Each row is a point. The last column is the point's height on a tilted bowl or saddle (a function of degree 2), plus a little noise. Along how many of its main directions does it bend up, bend down or stay straight?
In the rows, 128 means zero.

Points:
[[ 75 209  89  56]
 [100 162 166 109]
 [157 158  76 104]
 [181 157  75  90]
 [156 168 140 115]
 [101  73 151 107]
 [150 152 120 125]
 [102 122  99 123]
 [131 142  97 126]
 [ 52 154  70  66]
 [ 61 143 125  98]
 [149  84 147 118]
 [ 68 157  37  51]
 [ 19 147 155  38]
 [169 154 152 114]]
Directions: 0 up, 3 down, 0 straight

Points:
[[167 122 146 154 145]
 [175 148  71  38 200]
 [126 152  87  84 154]
 [197 154 149 136 167]
 [174 163 181  71 181]
 [120 167 217 145 168]
 [113 170 170 159 143]
 [190  44 136 109 148]
 [116  96  50  82 171]
 [125  82 114 126 138]
 [103 117 178 191 171]
 [141  70 124 159 140]
 [211 194  84 128 209]
 [174 162 182  96 170]
 [ 78 160  96  62 175]
 [111 130 172  79 159]
 [ 85 145 131  85 154]
 [116  72 171 168 167]
 [171 145  69 133 164]
 [156 103  55 199 179]
 [130 125 138 164 140]
 [ 81 110 199  60 206]
 [ 99  76 146 173 164]]
Directions: 3 up, 0 down, 1 straight

Points (65 x 9):
[[187  96 174  48  96 207 132  88  71]
 [102 109 131 160  57  53  90 129  83]
 [115  58 128 168  80  78  61  66  60]
 [146 133 110 199 141 185 160 131 108]
 [180 111 113  79 105 124 162 106  96]
 [210  62  77  88  93 180 175 122  61]
 [172  81 110 159 133 113 119 120 102]
 [ 78 125 227 172  84 193  36 135  72]
 [159 105 159 125 139 173 194 146 103]
 [152 117  42  92 131 168 162 110 102]
 [159  87 170 157 152  97 149 116 108]
 [ 56 175 168 143 142 163  46  85  73]
 [158 108 113 126  89 138 149  76  95]
 [ 56 113  82 174  59 161 137 101  79]
 [ 87 131 110 203  73 171 113 100  93]
 [203 182  33  56 161 131 143 137  71]
 [119 206 144 202 121 143 198 187  79]
 [ 71 120 102  36 155  67 142 109  82]
 [183 175  78 116  47 132 136 135  86]
 [127 174 135 122 112 113 109 160 112]
 [165 141 166 102 140 147 183  84 100]
 [ 92 146  89 162 103 106  24 141  75]
 [ 71 112 133 112 151 123  71 155  91]
 [130 111 150  34 155  61 144 127 107]
 [141 123 145 200 212 115 113 176  83]
 [141 186 116 108 136 147  99 172 107]
 [ 85 194 120 123 129 106 153 127 106]
 [135 145 123 129 170 115 116 205  96]
 [ 87 193 222  99 227 120  79  87  88]
 [ 84 188 122 131 158  58 132 155  99]
 [ 99 133  32  85  84 134 115 161 103]
 [133 110 153 131 118 112  94 134 113]
 [112  48 133 173 143 165 123  76  83]
 [122  67  96 132 149  93 108 151 103]
 [ 97 117 117 210 145 141 160 229  66]
 [142 171  84  32 102  85 104 155  91]
 [119 138 131  53 138 143 150 146 111]
 [160  96  66 167  41  77 148 167  86]
 [ 39  56 165  13 235  55 141 147  21]
 [110 110 172 150 151 137 178 126 113]
 [116 133 165 116 165 153  83 132 115]
 [168 137 231 127 178 147 121  98 109]
 [143 141 120  50 197 140 155  77  86]
 [190  57 157  85  68 105 180 100  60]
 [ 43 103  98 133 144  80 127 184  66]
 [ 78 132 124  94 128 135  87 137 103]
 [ 98 176 187 123 116 177 100  85 107]
 [119 149 151  72 218 195 141 144  96]
 [192 113 157 163 114 145 130 188  81]
 [188 125  88  81 132 138 132  90  90]
 [118 146 132 180  58  93  52 175  68]
 [ 93 161 114 115 142 143 164 116 112]
 [ 88 119 153 129  65 199   7 129  57]
 [170 119  89 121 107 124 139 153 110]
 [158 135 214 100 189 121  95 124 112]
 [139 157 177 174 224 103  55 149  78]
 [172  31 170 135 142 164 144 119  84]
 [136 115 113 107 140 231  86 120 105]
 [116 144  46 153 163  98 167 154 107]
 [ 99 134 163  96 126  64 112 128 113]
 [175  57 185 184 118 146  88 134  77]
 [ 78 130 131 107 184 177  92  24  53]
 [132 160 114 139 202 139  94 132 101]
 [142  83  96 104 126 168 206  63  75]
 [167 131  88  96 112 117  49 108  84]]
Directions: 0 up, 6 down, 2 straight

Points:
[[ 90 183 133 163 221 144 111 136 211]
 [119 183 152 130 140  84  83  97 149]
 [104 172  83  63  80 150  39 107  90]
 [158 145 130  59 161 143 162 192  62]
 [ 56 193  83  91 154 127 160 144  91]
 [129 100 112  93  83 144 138 169 149]
 [136 125 115  56 154 115 164 136 105]
 [138  49 213 115  79 158 135 112  96]
 [145 100 189 138 122 112  26 132   9]
 [109  82 119 202 163 117 117 118 124]
 [165 128 120  94 119  39 100 151 133]
 [160 130  66 163 155 158 118 165 171]
 [136  56 178 173 128 120  86  98  56]
 [176 119  50 137 161  47 202 154  51]
 [ 99 138 158 107 141 121 140 114 181]
 [115 138 128  58 173 207 132 195  96]
 [138 109  97 143 132 118 133 116 152]
 [ 90 105 135 172  95 148 151  91 146]
 [ 67 232 110 177 136 127  84 138  79]
 [175 173  99  83 149 130  70 128 106]
 [ 97 116 159 193 134 129 168 129 130]
 [155 126  93 123 163 101 178  92 144]
 [145 100 173 139 149 161 134 125 154]
 [102 131  93 163 118 149  78  99 121]
 [149  84 166 103  94 127 144 162 111]
 [ 44 114 170 116 119 100 200 150 167]
 [158  88 152  85 131  99 119 110 147]
 [181 100 169  48 143 150  98 160  20]
 [ 95 129 138 108 133 112  89 150 169]
 [109 130 131  47 131 162  99 155  87]
 [122 158  54 112 102 173  35 129  62]
 [144 121 176 107 110 203  86 150  95]
 [136 110 148 202 100 142 105 182 153]
 [172 127 155 210  27 182 185  20  46]
 [ 98 156  95 124 114 158 118 110 151]
 [ 88 151 101  83 136  64  82  51 221]
 [167 132  79 118 132 183 133 121 141]
 [117 155  82  83 121 151 147  85 130]
 [ 82 117  48 168 143 105 137 144 143]
 [ 90 189 122 101 187 148  98 141 143]
 [138 152  91 142 132  95  66 128 143]
 [ 83 120  72 122 171 151 172 134 164]
 [119 108 133  89  72 143  43 123 122]
 [ 88 109 179 118 171 109 123 147 200]
 [172 128  74 243 108 146 150 110  33]
 [107 162 124 118 109 140 100 175 157]
 [142 128 132 157 104 109 186  70 107]
 [148 158 130 130 183 156 162  92 184]
 [159 164 156 108  80  89 111 140 134]
 [108 204 121 103 127 177 105 162  99]
 [ 93 108 165 115  55  88 181 169 108]
 [137  96  90 104  95  89  62 158 129]
 [ 61  82 164 103 127 103  57 180 162]
 [120  72  86  58 185  86  97  85 161]
 [ 92 196 147 105 161 145  78 141 111]
 [111 148 124  65 116  90  65 151 104]
 [160 127 122 156 117 143 104  96 147]
 [140 112 113 118 159 103 182 167 134]
 [184  81  88 141 125 118 117  97 131]
 [137 175  83  71 160 125  90 249  70]
 [114 167 143 166 127  95 102 150 149]
 [ 57 200 130 134 102  87 127 158 126]
 [112  91 146 160 111 187 180 138 158]
 [ 89  75 101 119 133 176 144  86 180]
 [188 130 109  82 123 181  62 104  90]
 [147 176 124 187 159 143  75 130 129]
 [ 86  70  87 173  68  92 110 145 170]
 [ 94 117 173 196 147 144 169  92 121]
 [ 90 156 166 146  97 105 138 130 143]
 [114 146 136  27 126 139  99 105 107]
 [117 115  95 108  95  78 186 106 103]]
Directions: 3 up, 4 down, 1 straight

Points, 76 rows:
[[ 56 131 116 155 191 124 145 116 152]
 [ 90  74 164  53 189  68 153 168 185]
 [ 95 155 102 105  89 171 174 133 163]
 [143 157 106 139 139 145 120 125 142]
 [ 98 177 142 124 187 131 126 171 160]
 [117 102 114 109 108 205  79 189 167]
 [109 132 112  99  72 192  96  81 170]
 [121 169 131  62 105  79 155 190 157]
 [127  88 145 120  50  52 135 184 178]
 [109 130  55 156 122 120 143 103 160]
 [153 112 153 111  85 144 180 166 156]
 [156 134  91 130 108 169  81 172 159]
 [103 184 156  81 125 115 110 113 154]
 [178 152 126 176 192 135 142 158 161]
 [133 198 156  77 104 224  57 130 191]
 [102 181 139 164 167 213 144 144 160]
 [127 121 143 175 154  94 183  86 174]
 [ 82  54 188  70 105  90 122  95 189]
 [151 125 135 114 106  25 117  93 151]
 [138  89 162 118  99 163 132 114 145]
 [144 157 125 169  85 115  82 104 158]
 [191 120 213 176 111  80  95 208 197]
 [ 57 170  93  94 130 166 151 120 163]
 [120 104  90 146  75 169 105  62 169]
 [150  88 178 168  91  91 126 128 164]
 [108 152 130 142 170 146 114  94 152]
 [184 138 178 102 153 106 141 120 146]
 [103 167  77 108 147 112  99 169 159]
 [150 133  48  97 129 117 155 117 177]
 [ 49 181 146  91 111 133 131   8 205]
 [132 162 129 135 156 141  90 165 148]
 [196  74  56 119  94 178 116 163 191]
 [149 126 149 118  55 230 200 157 174]
 [137  89  47 151 142  55 175 105 185]
 [112 125 117  83 140  82 154 186 150]
 [145 130 200  59  94 127  69 129 168]
 [132  89  59 152 161  62 149 195 175]
 [135 136 105 151  61 238 175 178 169]
 [145 124  54 164 183 105 154  47 201]
 [103 169  82 146  99 182 143 146 157]
 [146  62 138 141 108 115  98 120 154]
 [178 162  69 144 132 137 139  87 174]
 [177  85 166  30 202 134 204 122 205]
 [139 122 169 121  59  68 118 136 157]
 [149  94 128 110 204  93 100  86 172]
 [ 98 110 107 199 158 170  97 126 149]
 [113  75 148 205 143 147 177 208 189]
 [115 116  95 107 185 157 132  84 165]
 [131  29  83 198 104 118  85  57 205]
 [119  89 122 161 154 121 159 173 154]
 [154 104 174 106 124  98 142 136 146]
 [145 154  57 168 133 192  67 122 183]
 [163 155 120 194 166 191 130 118 156]
 [102 137  96 121 153  98 100 226 170]
 [155 155 124 159 123 108  98 222 165]
 [ 76  71 134 156 117 126  83 113 157]
 [120 125 147 118 137 127 163 126 145]
 [138 163 123 125 160 147  78 153 153]
 [171 106 143 170 148 101  70 127 162]
 [147 142 109  90 114  55 126  96 146]
 [146 160 100 199  88 162  75 127 164]
 [118 139 120 176 100 143 208  90 174]
 [128 174 117 120  83 183 198 161 174]
 [172 135 148 122 179 116 134 149 144]
 [124 111 155  57 105  47 190  73 177]
 [145 133 135 140 112 133 177 125 148]
 [166 114 103 206 178  81  89 138 177]
 [138 133 108 133 146 147 150  37 177]
 [161 133  98 139 132  72 148  91 155]
 [201 106 192 180 185  91  88  56 224]
 [106 133 108  86  74  92  86 119 162]
 [ 80 163  63 210 115  90 151  88 168]
 [113 156  76 108 121 161 170 136 163]
 [144 118 151 249  96 134 172  79 196]
 [ 86 130  89 122 157 121 113 153 146]
 [146 187 180  93 146 117 158 111 158]]
Directions: 6 up, 0 down, 2 straight

Points, 74 rows:
[[155  94  92 109 169 159  96 205 186]
 [ 27  98 170  71 106 203  85 167 218]
 [103  98  58 112  89 134 158  35 148]
 [112 122 119 126 100 108  86  96 138]
 [ 70 173  67  62 130 140  88 121 150]
 [151 174 120 176 154 150  75 159 158]
 [115 118  90 116  72 125 184 139 134]
 [166 138 124 155 149 181 177 130 164]
 [133 151 177 123  64  91  75 132 155]
 [138 138 125 156 119 116  98 125 131]
 [157 202  87 162 220  90 152 177 211]
 [113  94 104 112 168 135 121  99 144]
 [141 156 105 156 105  69 120 128 144]
 [121 118 150  78  87 178 192 131 155]
 [ 94 153 143  85 114 171 148 148 145]
 [ 92 138  86 138 195 120 166 149 165]
 [187 133 116 145 121 129 155 108 139]
 [141  84 133 172  99 123 102 115 144]
 [166 113 147 174 143 122  95 123 136]
 [194  89 120 171 147 120 132 135 148]
 [140 114 101 109 155 169  86 117 152]
 [140 137 186 121 174 169 189 143 183]
 [142 115 157 150  89  90 195 150 152]
 [166 114 138 146  74 152 104 106 147]
 [165 139 137  89 108 114 163 167 147]
 [113  91 159 124 197 136 184 154 177]
 [ 75 177  94 125 117 126  65 106 156]
 [108 194  60 138 122 123 117 122 150]
 [153 129 193  85 133 118  81 111 152]
 [138  84 102 178 168 138 181  92 168]
 [139 186 105 221 131 178  97 132 186]
 [153 132 128 121  98 162  90 131 142]
 [102 169  99 113  95 184 131 144 144]
 [107 119 188  93 149 127 187  94 157]
 [161 159 111 145 129 117  69 125 143]
 [111 107 215 141 118 107  92 106 160]
 [133  78 126  84 144 132  89 117 149]
 [137  84 143 132 103  87 104 134 141]
 [ 76 125 109 106  89  74 152 137 139]
 [117 169 140  68 111 130 133 145 138]
 [132 145 136  61 135 135 127 131 138]
 [103  91  97  91 153 108 171 235 203]
 [ 81 145 102  84 153 122  98  70 146]
 [139 121 141 111  45 249 129 122 213]
 [143 136  88 162 109  85 141 140 145]
 [ 71 159 170 147 110 154 101 103 162]
 [118 108  91  76 112  82 169  70 139]
 [115  97  77 182 114 134 135  97 154]
 [121  66 164 107 142 166 175 151 172]
 [195 142 132 130 128  54  85 137 154]
 [ 91 180 132 109 159 110 120 132 141]
 [161 110 223  97  87 136  86 104 177]
 [ 86 156 117 104  55 126 164 159 140]
 [107 134 162 127 130 108 108  71 143]
 [123 152  79 109 126 116 117 115 132]
 [144  86 212 166 135 111  89 134 152]
 [141 137 104  48 124 121 118 140 144]
 [120 127  90 160 135 107  56 102 160]
 [141 155 131 130 181 169 154 115 158]
 [ 97 124  83  88 139  73 139  88 143]
 [ 99 129 108 124 114 151  85 135 140]
 [ 85 122 101 186 109 113 104 127 152]
 [190 159 180  69 149 122 175 172 182]
 [181 109 128 156 112  80  89 159 145]
 [159 113 138 134 154 156 137 178 154]
 [141 145 116 156 143 117 162 132 136]
 [141 112  98  97 132 136 106 128 136]
 [ 89 187 143 164 151 116 148 113 151]
 [172 187 177 213  82 107 118 148 161]
 [218  40  74 118 159 209  65 183 249]
 [ 60  95 115 148 135 117 204  86 155]
 [140 173 141  90  22 161  88 130 177]
 [106 149 154 141 126  72  92 158 144]
 [ 88 119 197 108 157 144 124 132 164]]
Directions: 7 up, 0 down, 1 straight

Points (71 x 9):
[[128 184 147 119  91 101  97 110 200]
 [129 122 102 140 168 140 114 152 123]
 [150 168 163 171  76 106 141 185 165]
 [169 118 152  99 135 101 154 159 106]
 [136 112  87  92 140 119 120 146 144]
 [105 175 153 161  90 137 116  98 187]
 [176 130 126 116  95 144 137 104 150]
 [167 143 127 173 109 148 139  56 212]
 [163 110  85 141 121 134 123 165 178]
 [176 102 122 145  78 134  94 155 218]
 [114 139 134 106  73 112 100 137 167]
 [103 107 146 101 171 127 142 158 149]
 [113 117 115 131 139  91 154 110 125]
 [116 115 158 152 123  94 183 117 153]
 [141 165 133 139 133 145 141 133 131]
 [139  94 143 131  93 129 136 109 143]
 [140 145  59 147 147 169 127 110 158]
 [123 152 105 144 120 130 105  99 135]
 [141 123 108 121 145  71 101 160 130]
 [126  76 140  98  96 129 133  92 117]
 [131 141 122  82 143 136 107  81 152]
 [107 120  87  88 116 103 141 166 148]
 [145 121 166 123 127 152 111  68 179]
 [156  93 136  37 127 122 168 171  72]
 [128 140  75 130 132 136 111 166 148]
 [130 171 157 154 110 113 138  67 202]
 [125 108 163 121 148 146 169 107 158]
 [127 137  95 162 115 120 148  43 169]
 [146 129 141 143 122 161 125 144 163]
 [146  97 115 136 103 107 112 107 124]
 [146 124 133 142 106 146  85 146 187]
 [125  76 125 124 120 120 122  92 122]
 [ 94 130 159 150 155 117  97 102 142]
 [136 117 113 133 142 107 102 185 154]
 [132  98 154 107 180 164 118 206 209]
 [105 102 148 112 143  97 115 122 140]
 [168 143 152 144  90 166 113  74 233]
 [160 110 116  58 131  82 152 144 102]
 [ 83 165 149   7  93 135 131 129 122]
 [121 140 177 145 134 123 109  93 174]
 [144 153 108  83 128  98 118 165 143]
 [196 134 130 119 110 126 121 139 150]
 [109 133 171 106 148 116 126 112 147]
 [154 148  95 130 134 112  84 122 129]
 [181 148 117 111 129  95 105 132 132]
 [120 101 175  76 101 128 147 132 101]
 [165 157 141 112  79 141 137 130 159]
 [132 109 181 139 118 146 103 135 195]
 [105 106 127 143 120 135 124 110 142]
 [109 115 125  91 161  87 159 123 139]
 [111 140 125 147  68 180 167 134 152]
 [162 134 110 143 126 156 143 124 160]
 [160 108 132 129  89 128 149  63 147]
 [120 152 136 109 156 141 121 130 128]
 [121 157 123 169  87 134 147  76 190]
 [153 158  82 125  90 211 181 126 231]
 [120 151 126 102 161 115 178 195 101]
 [105 148 147  84 140 109 112 111 150]
 [103 151  76 110 213 137  89  93 109]
 [118 107 106 160  97 107  42 163 213]
 [150 154 175  93 159 165 115 183 142]
 [161 119 186 126  99 144 138 156 162]
 [123 114 101 188 172 151  68 152  96]
 [160 136 141 157 138 134  77 154 162]
 [142 239  99  99 103 101 140 114 228]
 [ 71  97 192 110 153 117 178 142 184]
 [ 86 163 169  61 120  98 122 135 151]
 [131 197  83 118  89 114 147 106 190]
 [ 87 134 149 132 159 162 104 140 149]
 [101 109 161 142 126  94 134 128 146]
 [106 152 144  91 144  78 109 151 142]]
Directions: 5 up, 2 down, 1 straight

Points, 68 rows:
[[150 187 130 215  98  71 132 168 126]
 [129 140 157 154  87 127 135 113 110]
 [139  96 148 143 152 167 106 135 131]
 [ 76 119 154  46 137 125  96 142 140]
 [ 83 148 121 137  99 109  53 101  79]
 [132 173  48 108 118 146 138 191  70]
 [180 120 175 140 183 131 130 116 127]
 [ 38  97 107 130 171 100 102 159 152]
 [108 155 162 116 209 187 176 129 132]
 [128  99 136 134 174 143 146  79 118]
 [178 126  86  93 209 170 171 101  82]
 [209 103  96 166  86 141 164 184 156]
 [128 139  81 201 102 120 117 161 123]
 [132 144 130 133 121 122 108 205 131]
 [160 119 143  97  94 142 166 102 103]
 [230 135  39 146 135 158 181  83  68]
 [ 99  36 144  77 143 148 114 154 156]
 [152 108  77 161 214 207 144 159  85]
 [112 171 132  95 152  95 177  47  83]
 [162 132 133  30 135 127 116 121  92]
 [147  51 157  67 108 172  57 204 139]
 [155 162 146  97 148  92  70 152 103]
 [146 132 210 138 132 158  76 184 153]
 [116 150 133 118  61 112 171  79 114]
 [ 88  77 113 192 149 118 128 133 131]
 [189 147 112 126 136 135 123  65  71]
 [167  87 151 128 146 150  96 149 141]
 [141 151 127 123 138 123 157  77 101]
 [145 128 125 153 191 151 175 107 106]
 [112 128 134 101 147 190 127 146 133]
 [169 173 136 183 115  63  92 179 127]
 [ 65 130  95 104  65 121 155 157 124]
 [135 160 120  76 138  43 148  96  75]
 [117 141 189 134  30 189 138 105  50]
 [115 156 140 181  85 103 120 145 114]
 [ 88  74  83 109 126 128  20 119  86]
 [122  83 124  86 173  79  78 241 159]
 [ 95 174 115  82 130  70 138 168  93]
 [166 117 120 138 146  81 138 181 151]
 [ 77 107 102 101 128 105 100 102 136]
 [135 140  95 174 126 136 139 135 121]
 [156  75 194 158 123 147  78  63  55]
 [ 78 144 132 105  42 101  55 155  53]
 [134 157 208 230 100 108 137 123  76]
 [103 227 141 107 117 111 249 174  32]
 [141 157  95  47 165 177 134 137  98]
 [137 147 128 170  99 107 153 141 131]
 [147  63 149 148 168  86 118 173 154]
 [167 161 139 140 151 128 123 165 130]
 [163 149  75  42  91 111  49 123   7]
 [199 148 117  95  80 133 147 109  92]
 [123 160 133 174 148  67 147 102 101]
 [ 60  95 152  15 182 144 129 166 204]
 [172 111 119 153 187 140 121 155 134]
 [105  14  42 134 191  93 170 106 112]
 [125 109  92 111 117 152 102  80 110]
 [181 153  77 129 121  84 130 153 119]
 [106 111 202  83 150 152  75 143 156]
 [194 154 100 147  89 176 192  79  83]
 [136 163 134 160 128  98 187 126 115]
 [187 119 188 170 106 198  74  78  31]
 [153 188 119 155  97  99 139 146 112]
 [135 166 124 121 192 184 132  80  93]
 [ 49  86 155 149 146 180 132 134 153]
 [106 121  91 108 141 122 145 121 134]
 [149  86 201  79 153 175  93 137 158]
 [173 157 174  86 209 200 140  48  63]
 [109  80 158 107 113 105  84 118 114]]
Directions: 2 up, 6 down, 0 straight
